Each row is a point. Each table stands for the endless flat space through its points: a line for two points, a plane for three, and so on. The two share one point or none. Which?
In the rows, zero is written as 128.

First, 2 rows:
[[146 113 103 114]
 [152 123 103 128]]
Second, 3 rows:
[[142 118  99 114]
 [149 126 111 121]
 [142 122 103 114]]
They share: [149 118 103 121]

First:
[[107 147 116 112 131 156 100 121]
 [121 178 109 128 135 146 113 135]
 [114 173 108 126 142 145 114 131]]
Second (2 x 8):
[[ 84 148 103 110 148 153 125 117]
 [116 164 115 126 152 141  97 125]]
They share: [100 156 109 118 150 147 111 121]

First:
[[139  93 165 103 123 119 106 143 135]
 [148 110 159 105 121 125 101 139 122]
 [149 107 157 107 117 119 102 137 129]]
Second (3 x 9):
[[173  85 141 110  95 139  97 149 154]
 [176  78 143 104  94 143 103 149 149]
 [161 100 156 104 104 118 118 131 133]]
They share: no point

First:
[[135 141 135 121 106 121 101  88 138 163 116 106]
 [138 140 141 119 111 128 104  93 131 159 112 102]]
Second (2 x 12):
[[145 142 149 118 113 129 105 102 119 153 114  89]
 [130 139 146 112 104 150 111 102 125 147 111 110]]
They share: no point

First:
[[139  97 154 134 114 111 157 142 155  95 163 126 110 151 156  99 134 114]
 [145  88 136 142 122 123 145 142 145 111 163 138 129 151 168 101 153 120]
 [147  81 134 154 130 119 149 146 147 107 171 134 126 151 176 103 162 118]]
Second, 3 rows:
[[163 108 135 123 106 126 143 123 163 127 149 161 114 140 165  76 141 143]
 [129  94 133 133 112 134 133 145 121 125 153 147 138 154 155 106 139 125]
 [153 108 131 128 109 128 137 128 150 129 148 159 119 147 165  86 144 140]]
They share: no point

First, 2 rows:
[[151 155 151 136 158 151 153 109 124 113 104 102 146 114 111 109 153 123
  153 135]
 [153 163 158 143 164 155 159 116 132 106 109 101 150 119 105 102 158 121
  157 139]]
Second (4 x 20):
[[139 143 135 133 147 148 140  88 119 116  90 103 147 112 124 105 137 113
  146 129]
 [121 159 109 122 117 139 135  87 115 103  92  88 168 101 142  83 112  83
  151 107]
 [167 131 170 140 182 156 152 103 120 133  97 118 121 120  99 138 173 155
  144 153]
 [104 147  93 126 113 144 120  66 125  96  75  82 175 109 156  68  94  65
  146 104]]
They share: [149 147 144 129 152 147 147 102 116 120  99 103 142 109 117 116 148 125
 149 131]

First, 4 rows:
[[130 119 146 105  86 115 131 122 164 106 105 127  98 136 134 103 127 109
  153 159 182 112 123 128]
 [136 141 157 111 110 115 139 124 144 134 111 123 111 143 128 115 120 114
  159 131 158 125 136 111]
 [166 157 158  93 108 105 125 104 152 114 127 153 118 182 160 105 139 127
  117 139 160  96 147  66]
 [166 154 160  94 105 102 120 102 148 108 127 154 116 179 159  98 137 129
  122 140 163 100 142  71]]
Second (4 x 24):
[[130  97 149 118  71 130 154 124 165 108  84 126 173 144 136  96  84 139
  131 119 203 136 156 147]
 [140 173 153 100 135 124 132 104 151 134 136 120  79 162 140 138 152  99
  165 143 135 102 146  71]
 [135 143 157 107 111 115 131 114 148 127 116 127 112 151 128 113 132 109
  158 135 161 109 145  95]
 [136 161 154 103 126 123 131 105 151 129 129 121  92 158 135 129 145 102
  165 140 146 104 148  80]]
They share: [142 145 155 106 110 115 139 121 150 132 114 129 113 153 136 117 126 115
 146 134 158 115 141  99]

First (5 x 24):
[[127 139 121  94 169 111 125 150 139 111 177 135 149 128 164 124 169 145
  136 151 133 145 167 122]
 [135 135 131 116 181 127 109 158 139 133 155 139 137 112 116 122 133 129
  152 127 115 137 153 134]
 [125 129 126 115 169 145  91 158 119 126 138 143 119 102 104 113 121 119
  146 119 120 119 146 134]
 [104 145 126  84 134 148 106 188 117 136 136 142 119 129 114 114 152 110
  161 133 140 132 139 121]
 [103 127 122  84 128 143 106 170 117 108 138 142 113 117 128 117 143 116
  136 117 157 130 153 111]]
Second, 4 rows:
[[114 160 115 121 135 144 108 164  97  94 150 139 151  95 106 144 160 150
  124  76  93 144 170  99]
 [102 146 133 114 163 155  95 151 125 134 151 117 128  81  87 118 147 109
  121 112 121 125 168  99]
 [117 159 112 121 130 139 109 166  91  86 149 145 153 100 112 148 159 157
  126  71  91 146 169 103]
 [ 90 126 145 109 157 118  70 142  97 134 152 121 117  91  88 124 126 100
  120 110 139 110 172 127]]
They share: [120 125 124 106 158 140  98 156 121 114 142 142 119 105 118 116 128 122
 137 117 134 124 153 125]

First, 4 rows:
[[113 101 162 101 123  63 145  84 138 103 102 146 151 144 101 155 167 165
  130 137 154 149 103 146]
 [128 135 149 115 100  97 141 103 128  97 116 152 163 138 130 118 163 145
  154 142 137 140 105 149]
 [101 143 168 125 111  99 109 126 108 121  96 122 115 102 113 143 125 129
  154  89 142 119 115 170]
 [122 135 147 135  82 109 141 117 120  89 108 140 155 138 128 120 151 137
  154 124 147 138 109 167]]
Second:
[[124 127 133 110 122 113 106 124 116  96 129 123 141  95 137 104 154 157
  146  95 120 130 107 175]
 [ 97 154 130 107 113  80 172 118  80  87 102 111 156 152 104 110 154 115
  155 134 150  82 137 184]
 [113 136 121 102 121 100 127 116  97  84 126 106 147 111 124  98 148 148
  149 106 129 109 116 183]
 [119 154 126 107  97  98 128  90 106  93 132 111 140 112 116  94 130 149
  161 122 130 114 105 162]]
They share: no point
